Every row gives one point. Each copy is the shape, with its points in the same order, stretched, turned, moved and blurred by noise. Say if it was mirrored as well.
(in the rows, 128 means zero)

Shape, 7 rows:
[[ 83  84 128]
 [ 80 113 159]
 [132 154  83]
 [ 98 112 124]
 [152 147 136]
 [106 131  93]
 [125 145 142]]
Copy 1, 7 rows:
[[ 77  99 141]
 [ 86 118 177]
 [118 181  99]
 [ 90 125 137]
 [145 155 140]
 [ 92 153 108]
 [124 156 152]]
Copy 1 is: only turned
Copy 2, 7 rows:
[[ 90  95 137]
 [ 88 126 161]
 [153 150  86]
 [113 114 133]
 [161 144 154]
 [123 139  98]
 [136 149 150]]
Copy 2 is: only turned
Copy 3, 7 rows:
[[159  93 190]
 [130 124 195]
 [156 152 107]
 [146 111 160]
 [101 142 119]
 [172 137 137]
 [123 149 146]]
Copy 3 is: mirrored
Copy 4:
[[ 75  83 137]
 [112  78 161]
 [147 129  78]
 [105  93 121]
 [158 141 133]
 [124 108  97]
 [150 110 137]]
Copy 4 is: mirrored

Shape (9 x 4):
[[ 90 147 152 102]
 [103  83 120  99]
 [125 113  97 108]
 [ 85 175 139 130]
 [128 135 173 120]
 [159 168 129 109]
 [131 126 143 118]
 [117 128  61  92]
 [130 122 103 130]]
Copy 1 (9 x 4):
[[116 160 154 102]
 [111  85 138 106]
 [129 103 104 102]
 [106 188 129 117]
 [152 147 158 135]
 [176 161 115 108]
 [142 131 138 125]
 [116 111  81  68]
 [129 120 101 123]]
Copy 1 is: only turned
Copy 2 (9 x 4):
[[ 87 145 176  96]
 [135 132 132  69]
 [118 145 103  94]
 [ 84 177 174 122]
 [106 110 174 121]
 [ 70 123 123 137]
 [112 121 145 117]
 [ 97 167  75  78]
 [123 146 109 114]]
Copy 2 is: mirrored

Shape (13 x 8):
[[151 146 165 140 142  95 122 126]
 [156 117 128 105 104  70 112 146]
 [115 174 148 141 141 139 149 113]
 [129 122 110 132 101  91  72  97]
 [139 119 151 110 109  84 135 117]
 [108 187 142  78 168 147 103 150]
 [ 93 178 116 104 101 151 156 152]
 [150 107 112 141 103 156 122 109]
 [117 158 108 120 150  98 138  97]
 [153 170 115 130  96 136 141 146]
 [ 96 135 103 152 116 149  88 164]
 [174 136 175 154 149 129 142 176]
 [133 190 111 157 154  74 131 112]]
Copy 1:
[[150 159 163 143 132 105 120 131]
 [140 133 133  95 120  96  97 158]
 [115 177 153 158 136 132 152  88]
 [113 110 121 129 129 109  61  96]
 [136 124 157 106 115  92 125 133]
 [117 209 164  95 183 158 125  99]
 [ 76 179 113 112 119 146 155 108]
 [136 110 126 142 102 163 111  99]
 [130 142 118 128 164  93 139  84]
 [136 177 107 125  94 134 128 123]
 [ 79 151 111 162 143 175  94 132]
 [170 171 175 153 127 150 137 176]
 [142 174 112 162 158  70 128 101]]
Copy 1 is: only turned
Copy 2, 13 rows:
[[144 134 146 131 151  98 134 129]
 [149 112 107 104 113  70 123 150]
 [108 149 142 136 144 150 165 125]
 [118 119  91 124 113  99  88  95]
 [136 109 130 106 122  88 148 120]
 [ 95 154 128  86 172 164 121 175]
 [ 77 144 117 116 102 157 172 173]
 [148  99 117 143  93 156 130 114]
 [109 139  88 122 156 123 157 107]
 [131 153 115 133  92 138 151 158]
 [ 85 108 111 167 112 144  95 165]
 [168 119 173 155 151 119 142 178]
 [121 175  92 158 163  95 153 125]]
Copy 2 is: only turned
Copy 3:
[[147 163 143 146 130  96 122 154]
 [170 171 155  97  93 112 102 137]
 [102 163 114 152 133 125 160 141]
 [140 145 108 122  82 101  72 113]
 [144 152 159 108  97 103 130 140]
 [100 190  94 104 164 144 117 172]
 [ 80 188 129 111 106 172 157 128]
 [155 114 109 135  82 157 134 121]
 [130 166 110 106 124  95 147 105]
 [141 187 120 138  82 156 152 143]
 [118 166 117 152 115 184  93 108]
 [174 159 160 170 142 150 144 175]
 [142 205 110 149 125  79 132 103]]
Copy 3 is: mirrored

Shape:
[[136  88 151 112 136 141 151 146 164]
 [166 142 155 118 138 151 120  99 135]
 [ 67 164 144 129 103 134 115 134  74]
 [144 108 139 159 138 156 105 146 161]
 [115 152 105 151 138 152 149 109  78]
 [166 111 121  75 149 166 101 101 153]
 [126 103 159 163 131 148 126  98 114]
 [ 90 143 128 117  83 138 123 108 152]
 [ 95 142  80 140  73 169 137 156 146]
 [100 162 123 120 130 157 135 139 138]
 [110 145 132 113 117  69 138 161 120]
 [ 84 148 128 163 136 132 103  85  85]
 [125 120 126 129 163 102 148 110 146]]
Copy 1:
[[127  99 150 115 139 168 111 133 165]
 [164 153 113 130 120 163 121  88 133]
 [ 85 178 138 138  75 121 135 153  67]
 [155  91 115 155 112 166  88 142 126]
 [124 143 107 114 143 131 163 128  57]
 [158 128  76  78 102 185 116 102 158]
 [112 112 130 156 130 147 113  92  95]
 [107 155 114 150  83 145 156 156 144]
 [129 115 109 140  87 146 183 206 121]
 [131 162 120 125 116 169 141 173 115]
 [119 159 157 108 125  76 120 165 138]
 [ 88 160  89 148 111 119 120 118  53]
 [119 138 115 111 173 128 104 129 141]]
Copy 1 is: only turned
Copy 2, 13 rows:
[[151 100 163  92 141 176 145 156 143]
 [139 177 139  95 137 160 132 167 123]
 [110 168 126 151  75 168 132  62 117]
 [180 132 130 113 141 179 107 155 160]
 [126 147  82 136 119 152 155 111 111]
 [136 156 140  40 157 154 110 146 130]
 [136 137 114 128 107 186 117 171 126]
 [116 150 121  90  83 150 147 107 173]
 [170 127  86  95  92 159 166  67 177]
 [133 158 124 114 133 164 157  95 156]
 [126 112 177 144 105 102 144  95 129]
 [101 162  91 151  93 153 108 116 129]
 [110 109 142 121 148 124 139 155 144]]
Copy 2 is: mirrored

Shape:
[[ 92 100 129 138  93 126 113 136 162 158 121 109]
 [147  99 138 138 140 141 135 138 146 137 113 150]
 [249 106  77 135 118 128 129 131 121 124 113 142]
 [ 87 119 126 150 145 102 129 132 169 147 171 142]
 [ 99 111 111 145 104 105 129 152 117 134 130 121]
 [126 108 148 149 136 107 130 115  97 170 114 151]
 [181 116 132 143 134 135 136  88  99 132 125 174]
 [109 101 126 159 145 117 124 156 101 168 112 129]
 [118 106 145  98 147 168  56 118 102 124 114 127]
 [135 138 137 109 133 171  96 139 120 143 162 199]
 [139 116 113 153 135 101 136 140  98 118 114 125]
 [ 96 171 114 161 127 112 121  67 125 123 112 111]
 [120 114 146 136 102 100 124 100 160 117 136 123]
 [110 157 146 153 139 117 142 154 112 144 145 102]
 [175 149 121 139 133 110  67 154 104 133 126 115]
 [151 111  86 133 112 113 131 155 103 158 169 107]
 [106 107 132 160 133 117 134 140 133 156 160 112]
 [104 130 129  74 143 125  95 155 123 152 121 114]]
Copy 1 (18 x 12):
[[ 89 124 125  85 140 126 122 127 198 177 113 137]
 [150 121 145 117 133 156 128 128 156 137 133 149]
 [222 126  97  96  56 108 152 136 118 115 162 118]
 [ 86 162 102 136 173 158 136 131 173 162 146 156]
 [ 72 123 116 123 120 109 138 132 145 161 122 145]
 [126 105 141 142 154 115 122 106 128 186 158 155]
 [188 115 126 133 134 118 111  94  99 126 145 141]
 [102  99 131 155 129 127 136 131 147 184 134 146]
 [110 106 142 106 114 193  71  83 133 178 143  94]
 [135 163 127 135 107 190  76 113 109 149 137 174]
 [113 110 123 143 111 113 147 125 125 143 152 116]
 [106 155 106 141 171 104 136  68 147 161 110  92]
 [103 145 125  82 163 113 125 120 169 137 149 130]
 [ 94 148 135 150 166 128 151 166 128 171 120 115]
 [141 151 121 129  85 122 106 154 125 178 169  86]
 [111 128  76 106 110 115 146 165 110 165 139 138]
 [ 98 121 101 131 167 133 121 156 153 167 136 149]
 [ 87 149 151  98 119 176 135 116 131 186 149 110]]
Copy 1 is: mirrored
Copy 2, 18 rows:
[[ 98 106 109 113  76 120 123 143 158 184 109 118]
 [133 109 134 139 136 154 148 135 147 149 103 147]
 [241 131 163 139 135 145 137 139 111 166  91 139]
 [112 102  84 152 100 106 156 134 182 155 163 152]
 [112 135 102 123  85 119 154 149 118 178 132 138]
 [109 133 144 136 136 121 144 110 133 190 127 160]
 [168 133 180 140 149 150 139  84 119 146 130 158]
 [ 98 135 106 146 130 125 145 145 118 202 123 155]
 [107  86 127 103 159 122  88 117  91 133 126 128]
 [138 110 124  87 151 164 116 124 132 131 171 191]
 [136 146 131 150 121 117 157 142 101 158 125 137]
 [130 168 126 155  95  93 104  71 139 128 138 110]
 [124 102 150 130  93  96 143 123 162 142 127 117]
 [103 161 117 143 123 127 132 162 136 163 166 115]
 [157 146 137 141 143  89  90 173  96 161 138 146]
 [165 128 110 121  98 131 135 159 111 209 164 126]
 [108 112 110 152 102 127 144 146 152 184 151 131]
 [114 114  94  76 154 103 124 151 120 165 140 123]]
Copy 2 is: only turned
Copy 3 (18 x 12):
[[107  87 128 146 112 153 122 127 149 127 126  99]
 [161 112 136 154 146 124 123 125 142 129 100 146]
 [246 138 128 170 106  53 148 161 123 114  88 120]
 [106 116 140 162 159 139 151 102 177 119 152 111]
 [100 117 118 167 112 115 128 133 128 114 144 125]
 [129 118 167 190 130 117 125 105 120 156 122 154]
 [201 148 165 167 120 108 135 110 129 141 112 181]
 [106 108 137 192 145 117 126 126 101 138 126 129]
 [155  99 160 114 131 150  90  90  72 106 139 142]
 [158 131 186 141 150 170 169 120 103  95 132 163]
 [134 149 116 166 126  88 116 124 119 122 131 141]
 [125 181 125 131 108 143 104  70 136 151 144 110]
 [132 116 147 131 107 115 110 105 179 124 130 126]
 [ 93 154 138 136 143 119 124 148 126 151 158 113]
 [157 152 172 150 122  79 107 136  89  98 135  85]
 [148 120 123 164 116  80 168 155 115 121 169 101]
 [115 108 135 171 146 124 131 128 146 143 161 112]
 [ 97  97 140  98 138 119 139 108  90 109 129 117]]
Copy 3 is: mirrored
Copy 4 (18 x 12):
[[ 88  96 141 140  94 132 117 105 162 167 105 117]
 [145  80 145 134 146 147 128 133 142 148 111 153]
 [204  63  71 140 126 121  99 141 129  97  97 143]
 [103 101 146 169 129 102 139 126 166 171 165 157]
 [ 92 102 127 138  88 109 119 149 126 139 125 121]
 [142 101 145 144 133 120 122 130  88 177 135 123]
 [183  99 125 153 142 149 128 116  93 126 138 137]
 [113  78 136 134 135 108  96 152 101 168 136 120]
 [ 93  89 144  85 161 164 102 102 109 113 138 106]
 [130  93 129 101 132 172 115 115 112 138 173 190]
 [124 105 115 143 137 105 114 167 107 117 126 119]
 [ 92 169  95 196 137 132 131 109 129 135 131  85]
 [130 129 150 168 116 118 149  96 165 129 119 125]
 [112 150 137 146 130 121 100 178 139 152 155 127]
 [125 117 113 125 148 100  54 128 111  93 137 122]
 [146  88  93 127  83  94  92 148 132 140 157 119]
 [119  92 138 157 114 113 112 135 152 168 159 124]
 [ 88 110 124  69 150 115 113 131 141 152 136 126]]
Copy 4 is: only turned
